Each wall is flat, endless, passes through zero and stands at right angles to its row. A trip goes straight from one point to another. Which walls does it cross, in order?

Walls:
(1): [-0.9  4.7]
(2): [1.4 4.2]
(3): [-7.8 -8.4]
(4): [ 4.0 -1.0]
(5): [0.4 5.3]
(6): [0.6 2.5]
(7): [-1.6 -2.3]
(8): [ 3.0 -2.9]
(9): [1.3 6.7]
Trips:
[ 8.6 -1.2] to [-0.7  2.4] -> 5, 1, 8, 4
[-4.9  1.8] to [3.5 4.0] -> 7, 3, 4
[ 5.0 -1.4] to [0.5 0.9] -> 6, 9, 5, 1, 8

Walls:
(1): [ 2.7  4.0  4.7  1.2  4.9  3.6 -7.3 -4.2]
(2): [-2.0  1.5 -2.9 -1.3  0.9  1.4  6.7 -2.3]
(3): [ 4.4  4.7 -1.0  1.0 -4.7 -0.2 -6.4  2.0]
(4): [ 4.3  0.9  1.0 -0.1 -3.0  2.4 -3.0  7.4]
(5): [-4.0  0.6  5.5  1.1 -1.4  1.9 -4.3  2.7]
(6): [-2.3  0.4  4.5  2.6 -1.6  0.4  6.4 -1.4]
(7): [ 0.3  3.4  5.3 -1.1 -3.1 -0.9 -2.2 -2.2]
(8): [-1.0  3.4 -3.5 -1.6  1.6  6.8  0.6 -1.6]
Trips:
[ 3.0 -1.9 -0.7 -4.2  4.4 -8.2  3.5 -3.5] to [ 4.5  4.5 -1.6  4.3  0.5 -3.4  1.6 -1.2] -> 6, 3, 1, 7
[ 1.5 -6.4  6.3  9.1  0.7  2.3 -1.7  4.6] to [ 1.7 -2.5  0.1 -1.6 -1.6 -3.2 -3.3  8.3] -> 3, 1, 6
[-0.4 -9.7 -1.0  6.9 -1.6  1.0 -2.8 -1.3] to [ 1.8  4.1  2.8 -1.6 -3.6 -1.9  1.1  4.3] -> 4, 6, 3, 7
